Each row of a before or after table is a point. One or more steps were done to the points. Then noise was added and the rows were shuffled. The steps act on how far a point lies along the listed directions, d1 being the first. What was done? A step turns or swaps two directions, mirrors them in a line or flattens them onto one, adds a multiple of one to another, or multiplies one. Angles are multiples of 10 degrees, from the lower direction toward the higher: turns from -170 to 170, lines from 10 to 170 but not 90. Use the fewest steps. Two steps may share a direction if one is a turn and the other turns, adds or multiplies; they go together, in the order done. Otherwise the lowest direction goes first.
In the rows, zero is written as 128.

Directions:
(1): [110 113 169]
(2): [171 128 147]
(3): [134  83 115]
Before (9 x 3)
[[130 163 123]
 [139 170 133]
 [171 124  77]
 [ 64 162 132]
 [142 115 116]
 [153  92 144]
 [178 102  59]
 [150 138 171]
 [136 114 154]]
After (9 x 3)
[[140 132 117]
 [128 124 151]
 [100 127 143]
 [167 138  61]
 [134 128 145]
 [158 137  76]
 [133 131 117]
 [135 134 121]
 [126 122 161]]
Steps: flatten d1 and d3 onto the line at 170 degrees; multiply d2 by 0.4

Directions:
(1): [147 152  91 170 124 145  91 146]
(2): [123  82 164 147 109 158  98 127]
(3): [175 147 163 131 112 140 156 161]
(4): [172  96  93 112 103 135 140 100]
Before (10 x 8)
[[177 138 107 125 112 128 147 129]
 [195 141 121 127 107 137 152 149]
 [139 114 145  92 114 135 145 115]
 [122 119 125 150 128 141 116 147]
 [117 126 133 134 141 133 115 132]
 [105 140 127 127 136 128 115 127]
 [ 96  89 173 150 106 161  91 122]
 [116 116 142  80 136 104 160  96]
 [136 152 166 105 115 120 167 149]
 [131 121 126 146 112 146 133 114]]
After (10 x 8)
[[ 84 158  77 121 141 104 114 113]
 [125 100 146 142 106 154 132 109]
 [113 109  85  85 138  97 148  86]
 [134 132  83  92 136  98 159  94]
 [107  25 238 191  68 217  43 136]
 [126 120 151 136 133 139 118 139]
 [127 152 143 127 131 132 131 141]
 [130 120  99 130 116 149  95 115]
 [152 176  63 145 136 120 108 128]
 [115  90 163 135 121 143 128 142]]
Steps: turn d1 and d3 by 160 degrees; multiply d2 by 2.5

Directions:
(1): [106 153 117 164 136 167 182 124 103 120 123  93]
(2): [ 93 107  65 102 164 134 117 138 121 137 159 125]
(3): [127 150 116  93 103 150 133  74  92 122 128 171]
(4): [113 156 142  77 121 157 125 138 155 174 104 100]
Before (11 x 12)
[[104 139 136  69 142 146 111 142 165 179 115  94]
 [119  86 108 149 152  80 109 154 140 124 162 141]
 [ 98 154 138 140 134 177 173 166 135 145 107  60]
 [149 132 167 192 120 126 162 129 102 122 122 126]
 [149 117 106 103 130 122 123 126 100 106 148 146]
 [124  95 112  75 144 116  96 149 140 153 128 120]
 [ 60 160  85 120 157 187 179 139 107 129 136  67]
 [ 99 132 105 113 162 146 154 148 107 135 129 102]
 [121 105  96 173 170 123 143 140 129 112 133 113]
 [108  73  79 194 177  94 135 176 157 100 161  92]
 [125  95  86 152 144 105 125 128 100 111 162 144]]
After (11 x 12)
[[ 85 134  86 158 166 162 178 116  95 118 148  94]
 [ 94 125  89 101 155 161 152 137 107 147 128  90]
 [110  85  73 167 159  94 123 126  90  60 183 154]
 [145 127 123  86 132 131 120 147 126 132 132 118]
 [142 105 114 115 145 107  99 121 144 129 126 155]
 [132 109 118  86 124 108  89 138 143 159 135 141]
 [127  97 101  91 130 102  89 127 163 134 142 150]
 [106 130 124  81 129 122 111 136 152 167 134 131]
 [133 101 109 188 134 114 146 125  87  71 153 150]
 [174 118 188 149 100  94 112 124 126 134 118 164]
 [117 102  99 131 163 111 133 139  96 105 147 143]]
Steps: turn d1 and d4 by -110 degrees; add 0.3 times d1 to d2; multiply d3 by 0

Directions:
(1): [ 86 102 148  76 124 165 108 118  92 160 122 133 111  95  95  79 110 136
 134 130]
(2): [106 105  92 143  93 106 121 178  99  86 132 161 152 126 109 126 121 177
 163 133]
(3): [130 121 175 139 116  96  66 128 176  88  95 109 100 119  97 119 130 136
 129 110]
(4): [133  88 109  94 181  83 127 144 123 123 121 122 131 129 163  87 178 121
 134  95]
(5): [154 163 102 141 136 132  81 114 107 128 140 131 112 102 127 108 183 150
 114 192]
(6): [119 162 192 139 167 102 116 120  98 134 161 145 154 104 143 146 124 134
 181 122]
Before (10 x 20)
[[129 130 118 154  95 133 139 144 146 108 135 129 131 152 133 156  91 121
  118 139]
 [162 162 132 128 145 133 119  95 144 171 140 114 102 108 116 109 156 106
   85 163]
 [131 113  76  91 194 117 167 133  59 176 133 118 136 114 193  80 189 115
  129 140]
 [161 130 152 164 186  44 123 140 163  72 143 104 143 135 178 159 157 107
  143  80]
 [146 130 224 140 170 112 150  95 197 128 116  88 116 131 131 157  98  83
  121  74]
 [122 151 139  97 127 176 127  98  99 159 123 125 111 126 107 125 108 142
  124 168]
 [ 97 134 160 120 102 151 120 135 117 134 124 139 135 116  93 122  75 155
  127 107]
 [148 151 112 154 131 129 163 111 152 140 119 128 155 139 165 151 163  93
  115 128]
 [ 97  70 107  78 140 128 140 133 118 158 123 141 116 136 124  58 150 122
  130 100]
 [103 140 131 164  79 150 121 135 111 129 142 159 141 146  97 149  81 147
  130 161]]
After (10 x 20)
[[107 108 141 101 131 121 104 144 121 124 112 131 127 114 109  86 119 154
  121  95]
 [134 117 128 144 121 100 111 149 154  92 125 122 124 144 139 132 122 125
  124 125]
 [157 126 185 119 216  98 159  99 161 144 134  94 126 122 169 128 152  86
  123  86]
 [155 143 150 121 146 117 118 102 163 160 125 107  99 114 114 108 146 100
   90 133]
 [109 101 148 142 114  90  77 150 140  97 111 140 124 140 104 106 127 147
  134 121]
 [145 165 149 171 117 124 135 105 170 124 112 124 146 131 144 163 148  99
  122 128]
 [115 183 131 159  80 199 162 102  90 173 133 124 122 116 112 164  76 127
  117 190]
 [123 122 160  89 130 141  90 108 139 127  89 107  90 127  94 106 120 142
  121 136]
 [ 96 111  93 108  86 192 163 116 106 178 140 152 118 140  99  97 105 126
  113 150]
 [157 168 123 171 188  91 182 129 102 120 193 132 179 136 202 190 138 105
  152 120]]
Steps: add -0.3 times d1 to d6; add 0.3 times d2 to d4; turn d3 and d4 by 110 degrees; multiply d5 by 0.4
